Every row gives one point. Each copy is the shape, with its points in the same order, stretched, turned, moved and blurred by noise. Say if it was mirrored as well.
(in the rows, 128 means zero)

Shape (5 x 2)
[[110 150]
 [122 133]
 [137 154]
 [135 150]
 [140  50]]
Copy 1 (5 x 2)
[[108 126]
 [137 115]
 [133 149]
 [137 143]
 [223  38]]
Copy 1 is: only turned
Copy 2 (5 x 2)
[[122 103]
 [125 120]
 [145 107]
 [140 106]
 [ 80 208]]
Copy 2 is: mirrored
Copy 3 (5 x 2)
[[106 115]
 [132 129]
 [107 143]
 [114 143]
 [227 155]]
Copy 3 is: only turned
Copy 4 (5 x 2)
[[121 151]
 [129 135]
 [152 147]
 [145 141]
 [125  30]]
Copy 4 is: only turned

Shape (9 x 4)
[[101 167 168 149]
 [126 149 182  93]
 [103 138 103 121]
 [153  82 124 172]
 [ 95 149 122  71]
 [130  71 179 107]
 [130 106 124 178]
 [177 113 118  95]
 [101 128 156 151]]
Copy 1 (9 x 4)
[[ 99  69 165 163]
 [126 108 221 133]
 [ 88 139 114 157]
 [122  77  82  74]
 [ 89 169 178 169]
 [112  91 193  50]
 [105  76  87 101]
 [163 153 147 109]
 [ 86  73 141 126]]
Copy 1 is: only turned
Copy 2 (9 x 4)
[[125 130 181 133]
 [167 120 133  97]
 [110 149 123 139]
 [103  57 128 139]
 [146 174 108 107]
 [142  46 102  61]
 [ 91  82 148 145]
 [167 105  81 128]
 [106  98 163 115]]
Copy 2 is: only turned

Shape (14 x 8)
[[169 169 146 107 148 162  86  95]
 [153 156 155 157  69 112 148 103]
 [126  43  77  83 174 136 180 121]
 [127  63 125  77 167 138 171 142]
 [103 165 157 165 118 146 156 115]
 [138 177 121 117  95 126 122 142]
 [156 127  92  82 169 104 171 140]
 [100 208 122 123  65 138  98 135]
 [ 97  91 118 103 164  71 145 143]
 [161 198  92 130 168 136  72  47]
 [187  48 105  84 183 144 169 133]
 [156 205 140 126 183 151 129 106]
 [132 111 178 107 135 112 148 114]
 [140 144 158 201 115 124 100 146]]
Copy 1 (14 x 8)
[[147 128 120 101 147 176  81  69]
 [ 63 136 130 140 164  93 134  81]
 [176  66  88 153 156 163 205 147]
 [175  62 101 151 145 131 172 117]
 [ 87 112 146 100 124 121 139  93]
 [114 144  79  96 134 122 102 109]
 [175 121  70  96 151 147 178 122]
 [ 69 143  71  84 112 114  72 102]
 [170 134  84 144  92 143 186 147]
 [117 177  83  88 122 236 103  87]
 [200  79 122 149 192 152 193 128]
 [153 132 118  51 128 177 123  73]
 [134 104 118 157 136 123 152  75]
 [123 146 185 128 134 111 125 119]]
Copy 1 is: mirrored
Copy 2 (14 x 8)
[[103 137  97 137 110 179 126 135]
 [126 111 108 134 103 121 117  70]
 [146 190 180 115 124  94 238 143]
 [140 172 193 133 137 105 199 134]
 [116  93 102 178 144 140 142 101]
 [ 97 108 118 130 111 109 114 132]
 [ 81 159 151 127 159 100 169 132]
 [ 97  65  96 146  77 126  90 136]
 [112 114 168 106 156 113 197 123]
 [ 77 123  43 107 118 190 142 158]
 [151 210 175 110 145  86 204 140]
 [ 74 130 100 169 154 167 120 142]
 [127 135 166 129 141 146 163  90]
 [154  86  97 129 148 124  98 125]]
Copy 2 is: only turned

Shape (17 x 11)
[[109 110  98 143 209 133 108 201 107  59  99]
 [118 199  84 146 214 102 144 127 122  83 107]
 [122 128 121 133 110 144  91 127 118 154  97]
 [166  86  81 138 123  99 103 148 165 157 116]
 [131 129 104 106  99 183 146 131 149 174 211]
 [162 113 155 156 130 117 126 135 122 155 118]
 [118 153 100 145 130 108 146 166 130 157 104]
 [157 132 205 151  90 105 115 139 106  94 106]
 [ 77  93 108 151 159 109 152 126 127 175 100]
 [153  89  95  93 122 139 145 142 115 168 193]
 [162  98 171 125  93 131  97 165 150 165  95]
 [156  91 125  89 107 110 109 156 154 161  97]
 [167  93 119 130  98 127 126 200 103 170 124]
 [139 119  65 119  92 157 137 150 101  81 148]
 [150 100 128 142 127 158 109 125 131 162 140]
 [166  93 108 140 112 124 145 135 189 158 124]
 [ 98 166 111 136  98 122 123 119 136 172 213]]
Copy 1 (17 x 11)
[[ 69 142  59  92  69  96 139 123 108  94 155]
 [190 150  82 108  58 118 190  62  90  93 145]
 [103 151 108 163 123 160 117 107 160 140  93]
 [ 93  93  66  93 162 133 109  65 158 124 106]
 [147 149 109 149 165 137  73 125 184  99 249]
 [147  92 109 132 117 155 133 145 144 123 123]
 [115 128  58 129 107 173 136  89  98 159 155]
 [140 106 174 100  96 191 141 175 124 141 102]
 [109 113  75 171 124  86  89  78  98 152 122]
 [138 117  92 127 154  91  75 139 172 143 218]
 [ 81 103 104 113 167 188 119 162 145 133  98]
 [ 70 109  82 101 182 139 122 127 139 161 104]
 [ 84 115  49 117 128 169 111 166 143 166 163]
 [ 90 152 105 124  92 125 127  81 184 136 200]
 [133 116  97 152 142 137  97 124 182 102 142]
 [111  69  92 106 165 136 126  70 156 106 148]
 [182 154 137 127 134 172  49 113 129 115 185]]
Copy 1 is: mirrored
Copy 2 (17 x 11)
[[ 65  70 185  92 152 112 227 143 131  85 108]
 [106 114 170 144 122  92 143 136 102 133  13]
 [110  81 104 119 144  96 143 114 153 137 148]
 [ 97 101  47  86 152 142 143 112 140  91 112]
 [139 182  92 151 133 102 110 113 121 100 167]
 [148  65 101  98 105 119 140 122 122 113 128]
 [132 102  90 126 140  79 169 146 141  91  80]
 [159  21 161  83  93 118 112 178 159 132 151]
 [147 108 104 132 121  89 205  97 184  96  87]
 [139 162  96  84 123  91 127 102 127  82 146]
 [143  55  65  69 142 131 154 141 135 127 181]
 [130 100  53  52 146 124 149 136 145 123 142]
 [124  82  64  56 133  83 170 139 132  65 164]
 [ 56 135 147 123 126  81 133 162 158  72 139]
 [120  98  99 112 122 123 132 102 123 120 159]
 [121 123  53 112 120 148 141 132 134  96 115]
 [173 144 120 169 162  84  74  98 144  99 112]]
Copy 2 is: only turned
Copy 3 (17 x 11)
[[ 61 151 154 123 169 211 149 156 152 201  63]
 [126 143 101 191 177 184 112 146 114 199 114]
 [143 123 130 120  79 153 144 102 137 149 130]
 [130  69 104 120 131 143 186 123 195 129 145]
 [116  73 153 176 105  45 154 145  98  79 141]
 [140 127 100 114 135 131 134  87 147 108 117]
 [130 113 134 176 110 134 128 124 176 141  99]
 [114 194  73 103 108 162 122 122 119  93  85]
 [111 112 135 141 113 134 100  92 185 153 163]
 [ 86  73 112 144 136  55 156 121 132 118 118]
 [170 147 127  87 102 124 159 107 168  94 116]
 [138 134 112  99 112 111 169 130 189 128 140]
 [112 100 126 124 112  99 168  99 190 116  52]
 [ 41 112  95 179 107 143 204 151 119 145  81]
 [129 104 137 112 121 122 156  88 129 111 137]
 [136  95 113 145 144 118 179 120 184  82 170]
 [123  60 112 179  70  91  83 158  99  95 136]]
Copy 3 is: only turned

Shape (15 x 12)
[[150  79 131 143 157 138 159 123  81 208 154 113]
 [137 111 131 133 120 151 142 158 108 173 170 179]
 [169 106 170  96 115 159  80 121 102 186 169 116]
 [101 148 127 136 105  89 157 129 141  97 106 158]
 [183  77 165 173 160 209 135 143 121 156 127 126]
 [115 160  68 145 117 138 109 131 149  97 128 134]
 [ 66 186 101 123  98 101 124  66 156 116 145 125]
 [154 130  98  94 126 165 101 128 140 113  49 137]
 [104 120 127 112 170 116 121 154 142 151 166 119]
 [ 96 149 139 159 135 114 103 147  68 174 158 117]
 [138 174  48 105  71 142 142 126 174  91  79 115]
 [138  75 110  90 108 192 101 126  94  95 121  98]
 [ 78 180 134 115 128 152 165 138 123 156 140 136]
 [209 123 153  85 147 166 102 131  69 116 166  90]
 [101 164 103 123  62 119 139 150 184 108  94 101]]
Copy 1 (15 x 12)
[[ 93  93  90 174 122 135 178 113 109 125 145 181]
 [130 121 123 131  66 122 155 149  91 129 129 192]
 [ 94 134 181 173 134 143 184 160  93 174 118 140]
 [135  98 117  94  94  80  87 118 158 115 166 131]
 [ 84 141 120 148  68 164 183 106  57 111  98 114]
 [194 107  90 111 106 106 105 171 112  89 112  99]
 [204  84 117 143 132 103  82 123 153 150 202 102]
 [133 113  90 124 126 132  87 148 147 121  43  79]
 [147 151 120 100 130 148 140 134 116 123 163 159]
 [ 87 153 109 186  99 118 159 178 139 109 188 147]
 [191  43  70  88 127  95  69 163 129 136  72  78]
 [105  87 135 151 135 144  89 164  71  98  87 109]
 [137 116  86 120  80 129  92 113 129 176 183 153]
 [ 93 152 167 153 166  95 130 167  44 142 103 118]
 [146  62 104  80 105 121 103 155 148 150 130  97]]
Copy 1 is: only turned
Copy 2 (15 x 12)
[[110 136 166 136 181 196 167 113 204 149 134  86]
 [ 88 119 105 125 164 101 159 119 166 103 177 111]
 [105 223 151  93 179 132 170  94 154 100 140  55]
 [104  84 134 134  67  79  91 140 126 173 144 150]
 [ 82 157 120 121 207 245 127 134 137  58 188 143]
 [123  95  93 159 125  84  90  85  80 138 125 132]
 [ 97 145 172 157  58  32  91  50  99 207 112 134]
 [113 159  88 114 173 136  56 160 127 117 101 156]
 [126 137 122 111 126 136 176  97 125 188 159 115]
 [116 145 138 201 110 100 175 120 138 141 113  69]
 [137  90  71 123 104  86  31  69 132 148  74 153]
 [147 147 143 101 160 146 144 106 128  61 113 142]
 [ 96 162 115 179  86  93 143  77 163 160 147 148]
 [182 217 139  95 167 148 157  86 182  46 162  79]
 [101  93  88 121  57  97  61  78 119 160  85 151]]
Copy 2 is: mirrored

Shape (16 x 12)
[[109 243 117 150 139  94 124 150  47 117  91 107]
 [ 78 143 156  94  76 158 120 143 127  65 160 185]
 [135 107 151  91 143 156 181 147 143 127 125 128]
 [125 114 112 146 125  68 112 161 147 133 100 128]
 [138 118 165 121 141 115 154 129 147 151 185 112]
 [124 100 167 147 125 159 141 138 146 137 162 209]
 [ 52 102 162 160 137 135 132 163 149 116  99  87]
 [142 117 170 135 121 143 157  62 139 121 147 112]
 [156 134 152  94 154  88 116 162 143 138 120  94]
 [152 190 162 143 135 125 114 100 142 131 104 175]
 [141 102  27 151 159 154 124 135 104 125 188  85]
 [130 111 174 158 122 163 139 148 147 118 123  84]
 [143 117 113 155  33 105 136 146 103  93  87 153]
 [128 100  60 118  84 160 143  82 144 153 138 100]
 [127 207 135 159  97  93 110 144 130 147 129  87]
 [ 97 121 171 141  74 143 109 149  69 125  76  90]]
Copy 1 (16 x 12)
[[114 149 156 115 110 215 178 202 113  88 112 110]
 [109 140  82  94 162  93 165 124  53 102 169 170]
 [111  98 111 101 155  73 110 158 111 153 137 112]
 [ 88 112 139 110  86 148  97 108 111 108  92  95]
 [108 119  97 143 141  63 126 162  90 120 111  70]
 [151 117  83 127 143  71  70 151  74 109 152 150]
 [ 72 157 188  95  83  87 104 148  71 111 138 102]
 [151 140 152 139 169  68 122 128 117  86 138  85]
 [117 114 117 116 132 139 113 152  90 144 117  31]
 [148 142 121 148 179 141  81 149 114  90 176  93]
 [113  93 120 173  50 150 193  90 140 142 122 161]
 [143 159 169  95 108  62 123 141  91 126 169  59]
 [148 154 135  46 131 132 128  89 134  94 104 143]
 [102 163 136 139 127  99 143  62 173 138 101 165]
 [103 194 122 129 108 140 142 161 117  84 120  62]
 [163 192 193  54 120 122 162 134  69 124 113  97]]
Copy 1 is: only turned
Copy 2 (16 x 12)
[[152 243 148 121 112 189  90 201  72 124 124  89]
 [169  89 106  68 107 151 118 169  96 112 209 162]
 [137 164 140  89 140 124 188  72 149 122 152 154]
 [ 86 141 141 110 156  65 117 145 115 149  88 122]
 [ 98 141 106 138 142 129 140  99 195 155 168 133]
 [131 108 171  92 140 106 157 133 176 181 170 194]
 [ 88 107 156  89 187 156 185 185 159  96 113  94]
 [152 108 128 128 151 162 174  65 168 168 173 103]
 [ 81 173 135 130 142 120 106  84 131 100 110 140]
 [139 147 218 111  95 148 104 109 129 157 149 129]
 [202 160  33 156 116 120 189 140 189 183  40 163]
 [137 120 153  73 185 171 154 120 177 127 121 108]
 [178 126 118  43 176  83  91 149  53 195 131 124]
 [166 112  58 100  91 141 183  82 147 222  85 131]
 [111 173 126  96 111 168  54 166 141 159 116  68]
 [119 136 130  66 206 213 125 164  67 139 121 133]]
Copy 2 is: only turned

Shape (17 x 12)
[[141 124 128 115 113 110 157 139 163 102  99  73]
 [103  81  92 119 139 118 110 103 138 161 150  87]
 [115 116  97 143 111 141  81 133 186 169 165  99]
 [145  72 146 164 121 144 154 163 132  92 134 109]
 [132 108 153 113  83 148 159 109 136  91 114  99]
 [170 125 124 107 142 168 126 141 155 104  99 110]
 [155 149  87 114 123 133 122  81  80 235  99 180]
 [131 132 129 122 140 137 126 107 177 153 225  97]
 [201 102  87 122  97 130 184 147 152  92 123  97]
 [138  96 123 142 120 118 131  83 218 150 165 119]
 [178  65 122  81 118 131 127 127 119  64 131  82]
 [149 197  72  78  83 104 123 126  87 206 137 189]
 [133 175  83 108 166 121 154 102  94 194 105 167]
 [144 132 121 151 140  75  90 100 140 130 144 126]
 [105 156  58  84 137  95 139 117  97 187 115 207]
 [172  83 156  83 122 111 146 164 140 151 122  97]
 [127  90 133 113 125 139  98 117 209 145 177 137]]
Copy 1 (17 x 12)
[[169 158 128  99  99 111 151 171 121 137 111 171]
 [180 113 130 101 143 133 107 162 159 124 154 113]
 [187  58 107 115 172 139 105 187 123 139 161 126]
 [143 159 152  94 133  58 176 155 149 108 108 137]
 [153 154 116 113 112  74 188 117 136 126 108 161]
 [180 135 123  68 140 128 188 137 132 130  92 164]
 [ 78  72 171  89 159 181  84  42 130 153 147 106]
 [199  73  83 161 150 129 134 215 110 179 119  87]
 [162 123 162 102  80  79 178 146 110 134  68 139]
 [207  89 107 125 147  98 112 172 142 172 109 143]
 [171 129 116  91  86  78 206 150 172 110  81 134]
 [ 53  36 132 122 128 166  55  87  65 141 133  83]
 [109 131 156  94 154 191  81  77 101 146 106 114]
 [142 116 105 141 140 165 122 170 160 141 110 161]
 [ 77 109 139  79 153 157  29  64 101  98 107  87]
 [115  98 128  68  97  69 138 172 147 161 139 117]
 [186  67  80 100 166  90 105 181 147 146 123 117]]
Copy 1 is: mirrored
Copy 2 (17 x 12)
[[148  99 133 123 169 145 122 145 160 107 154 145]
 [111 137 135 133 153 132 159 157 113 145  66 136]
 [129 169 113 107 108 142 152 143 127 131  91 155]
 [132 148 154 149 129 184 121 136 164 132 165 110]
 [157 116 178 140 146 147 138 117 159 115 145 132]
 [139  94 167 158 109 128 140 145 169 148 157 152]
 [110 131  98 167  96  71 145 126  83  63  79 114]
 [116 198 135 102 117  97 135 120 160 164 128 130]
 [160  95 127 159 140 143 132 150 210 133 149  99]
 [167 195 107 140 167 141 130 141 137 125 128 153]
 [135  75 183 183 135 149 136 116 212 172  98 125]
 [123 116  81 116  72  44 132 101 113  78  49  89]
 [113 109 104 140 111  61 136 134  79  92 123 108]
 [107 134  83 130 171 154 123 101 104 111 111 158]
 [129 107  93 145 100  75 125 125  59 106  57  78]
 [120 135 138 150 141 114  81 150 194 110 137 124]
 [148 189 139 141 111 130 118 131 146 164 110 154]]
Copy 2 is: mirrored
Copy 3 (17 x 12)
[[165 130  86 138 134 102 109 134 192 112 104 158]
 [158  81 110  94  64 135 160 107 164 149 154 137]
 [103  68 129  73  83 111 147  91 167 133  99 149]
 [142 146  99 120 137 123 119 136 180 178  87 135]
 [146 130 104 133 169 121 146 100 172 116 120 143]
 [132 135  69 125 104 104 141 133 142 111  83 130]
 [141 144 149  90  93 173  89 121  67  63  89  85]
 [115 103 122 140  45 126 132  36 148 156 136 148]
 [132 125  36 129 137 130  72 124 224  90  82 127]
 [123 131 136  89  79 107 117  64 214 128 154 132]
 [134 116  39 154  98 153 160 132 192 115 125 137]
 [ 74 101 137 125 122 163  35 115  64  55  68 126]
 [155 142 130 120  81 131  68 128  66 109 111  98]
 [129 141 174 134  81 127 104 129 165 114 112  99]
 [100 108 134  95  97 132  43 145  73 122 133 117]
 [155 168  66 149  86 156  96 142 146 128  90 186]
 [ 84 114 120  90  65 110 139  77 166 154 143 157]]
Copy 3 is: only turned
Copy 4 (17 x 12)
[[127 101 111 103 179 147  94 107 117 134  91 130]
 [156 115 140  98 140  71 118 161 101  87 119 153]
 [163 130 115 102 166  85 162 164  79 120 162 154]
 [138  89 121 155 170 111 180  87 140 126  76 133]
 [144 109 121 131 183 119 109 106 168 172  96 148]
 [105 100 123 130 146 119 120  91  92 157 106 173]
 [197 212 193  91  65 134 106 103  98 113 131 168]
 [170  85 138  51 162  80 190 147 119 135 203 156]
 [151 105 156  88 204 145 152  71 101 173  73 144]
 [178 100 134  84 184  58 143  93  97  89 185 146]
 [ 82 112 142 121 194  87 118 117 132 160  52 180]
 [167 249 190  39 104 168 126 141 107 195 153 121]
 [163 158 186  72  54 156  94 113  89 119 148 117]
 [116 135 161 106 171 114 140 130  99  75 157 145]
 [151 214 192  58  60 132  84 126  92 141 147  74]
 [120 146 103  85 141 128 128  70 136 116  58 158]
 [142 123 117  95 167  43 156 106 102 123 173 146]]
Copy 4 is: mirrored

Shape (15 x 12)
[[ 95 147 102 102 165 163 154 183 133 113 154 124]
 [181  89 170 111 120  86 123 134  89  67 144 133]
 [148 126 155  95 154 127 142 151 176 130 151 114]
 [132 146 162 121 164 181 107  90 178  96  85 116]
 [143 130 102 115  95  95 120  76 106 136 155 113]
 [ 95 120 151 144 115 115 122 149  80 176  76 138]
 [ 95  93  98 185  80 123 128 132 103 105  82 106]
 [ 95 109 159 106  97 136 140  97 120 124 161 169]
 [129 146 146 214 130  78 196 129  83 144 115 114]
 [133 136 165 135 113 110 105 141 149 116 150  55]
 [156  72 146 120 175 179 187 121 183  93 145 123]
 [105 116 155  89 216  87 117 144 158  74 100 148]
 [ 35 141  67  58 145 130 137 106 149 135 147  95]
 [151 129 137 171 135  94 138 116 140 112 105 203]
 [150 132 185  85  80 108 155 140 131 112 116  84]]
Copy 1 (15 x 12)
[[ 91 176 101 164  67 157 138  97 137 131 148 137]
 [164  94 101  43 169 131 100 172 125 134 140 187]
 [143 103  90 146  98 128 154  84 161 129 151 165]
 [160  84 112 177  67  74 121 137 124  65 177 140]
 [ 73  87 104 123 175 128 134 137 133 125 124 151]
 [117 102 191 131 146 206 117 102 101 102  93 119]
 [102 105 186  86 140 175 155 148  77  83  88 111]
 [ 69 105 114 125 125 147 119 108 163 138 172 112]
 [121 147 145  63 154 175 100  70  80  79  70 138]
 [148  88  90 142 132 163 176 111 111  81 151 134]
 [122 104  90  88  44  79 129  97 163 130 157 199]
 [192 110  79 136  62  93  79 148 148 117  92 135]
 [ 35 117  68 216  58 137 142 125 188 117  82 100]
 [151 122 160  88 153 106 106 103 104 130 135 123]
 [155  79 119 111 149 160 158 130 176  77 121 167]]
Copy 1 is: mirrored
Copy 2 (15 x 12)
[[171 161  95 132 131 107 124  90 164 144 177  99]
 [105 120 153 135 149  59 148 206 157 140 166 145]
 [181 161 141 147 118 123 149 133 181 149 118 121]
 [182 104 184 100  74 120 113 126 165 118 151  85]
 [118 124 101 113  86 133 146 144 174 140 119 174]
 [ 88  88 124 155 137  96 152 106 122  57 151 104]
 [123  74  95 160  99  78  99 111  98 109 134 127]
 [129 146 132 124 132 121 128 156 122  84 147 178]
 [ 94 122  94 141 128 154  72 139 180  82 118 129]
 [155 142 139 171  52 123 145 142 151 154 128 117]
 [212 135 163 126 179 127  75 126 189 167 128 158]
 [182 124 136 137 118  52 155 123 193  82 157 104]
 [202 134  55 144  74 133 161  53 188 117 153 171]
 [121 125 119  79 153  86  93 160 137  79  95 118]
 [148 100 134 157 121 156 166 184 146 110 154 122]]
Copy 2 is: mirrored
Copy 3 (15 x 12)
[[ 84 161  55 139 111  89  98 168 140 151 113 132]
 [ 72 111 165 100 111  87 148 114 150 118 167 238]
 [ 57 161  97 101 165 115 119 154  89  79 123 159]
 [ 75 102 110  80 105 139  80 119  45  93 164 112]
 [135 138 119 175 134 145 148  67 110 114 121 169]
 [141  61 147 169 183  98 137 140 126 189 160 116]
 [220  95 140 139 103  87 145 136  99 184 158 147]
 [143  78 101 160 133 119  91 132 163  84 136 171]
 [158 122 165 128 192 100  92  96 122 243 102 184]
 [ 95 146  85 108 167  81 134 108  63 107 187 184]
 [ 98 147 119  66 104 132  41 211  77 101 103 201]
 [ 41  76 105  95 117  68 145 132  95 119 103 146]
 [121 121   8 238 106  92 118 126  70 100  86 105]
 [140  95 180  54 127 147 149 110 157 151  94 143]
 [ 97 163 157 150 161  67 107 119  97  74 181 163]]
Copy 3 is: only turned

Shape (15 x 12)
[[179 141 116 139 101 123 122 213 128 119 149 151]
 [118 137 156  18 207 115  94 166 124 131 147 121]
 [115 137 149 127 135  99 141 115 131 161 150 141]
 [132 127 142  69 111 125 123 120 120 129 113 129]
 [143 138 101 135 142 136 126 116 123 149 114 121]
 [128 122 151 155 105 142 102 125 128 149 152 135]
 [152 117 169 152 157 122 157 133 127 133 148 133]
 [111 118 118 160 107 130 167 123 191 135 133 119]
 [126 142 135 135 114 108 123 143 125 154  68 117]
 [118 152 143 145 117 106 102 119 140 146 150 113]
 [109 132 164 152 118 125 111 147 121  92 149 129]
 [141 128 126 153 114 105 109 117 181 126 108 152]
 [142 159 109 141 137 113 152 117 130 127 150 145]
 [169 160 124 116 105 111 112 128 164 131 117  99]
 [154 203 136  41 162 144 107 152 146 149  98 136]]
Copy 1 (15 x 12)
[[128 121 118 126 197 162 149  92 164 163 154  90]
 [128 175  85  97  62 188 109  98 150 190  69 137]
 [122 142 112 157 119 138  98 143 135 166 135 156]
 [ 93 141 121 136 118 110 102  90 111 163  81 116]
 [138 122 125 146 136 147 118 151 118 146 104 122]
 [146 104 147 154 145 117 118 112 125 134 155 157]
 [145 153 114 137 151 142 173 134 156 134 142 154]
 [ 67 126 140 176 154 182 126 124 119 120 113 154]
 [109 113 155 140 143 134  89 137 158 146  86 114]
 [136 117 129 143 141 137  74 134 128 137 145 160]
 [113 128 150 106 144 139 131 105 133 121 173 150]
 [103  99 140 169 135 132 103 105 134  85 144 114]
 [128 155 104 149 144 153 114 154 111 148 151 123]
 [116 130 114 144 172 134  79 107 129 129  93 112]
 [144 187 106 146 108 172  75 105 139 184  56  98]]
Copy 1 is: only turned
Copy 2 (15 x 12)
[[152  70  90 109 141 161  56  81  36  80 103 143]
 [215 145 128 199 149  46  55 114  97 161 123 120]
 [121 131 143 130 150 113 115 130 122 138 127 175]
 [156 160 130 145  95 124 101 120 127 133 106 143]
 [132 133 100 138 134 137 153 100 123 145 133 138]
 [103 142 137 122 128 123  96  73 122 114 139 159]
 [156 105 143 135 176 140 104 113 143 112 128 157]
 [ 76 107 121 137 157 158 125 144 102  90 121 139]
 [137 151 146 116 120 155 139 120 100 163 107 119]
 [108 137 137 106 136  90 111 105 119 134 135 145]
 [148 113 168 119 130 108 101 102 107  88 145 139]
 [ 90  83 141 126 115 141 131 109 101 116  84 133]
 [134  98 107 121 152 127 146 122 109 108 119 168]
 [121 134 100 100 125 117 101 108 117 127  91 112]
 [177 192  97 161 153  82  91  72  79 148  64 126]]
Copy 2 is: mirrored
Copy 3 (15 x 12)
[[115 159 146 138  55  84 140 124 137 106 158 189]
 [110  44  77 173 151  89 110  82 177  67 119 180]
 [126 142 113 122 169 120  87 124 139 117 117 122]
 [ 97 108  74 142 112 132 133 104 143  99 101 149]
 [135 107 111  97 127 145 137 129 120 127 129 153]
 [125 149  83 118 120 105  96 147 140 133 154 122]
 [142 129 123 119 135  78 128 124 109 100 112  96]
 [176 146 147 110 111 124 117 105 129 154 118  92]
 [108  96 125  83 107 155 103 139 130  97 122 142]
 [143 142  97 118 136 126  88 164 166 119 137 140]
 [135 132 100 167 110  94  99 174 129 108 135 118]
 [134 127 126  96 101 107 110 149 146 158  97 141]
 [151 151 127 132 139 125 126 139 115 125 107 161]
 [149 135 104  97  76 128 144 133 177 106 106 178]
 [129  76  74 116  95 123 102  88 152  70  99 249]]
Copy 3 is: only turned
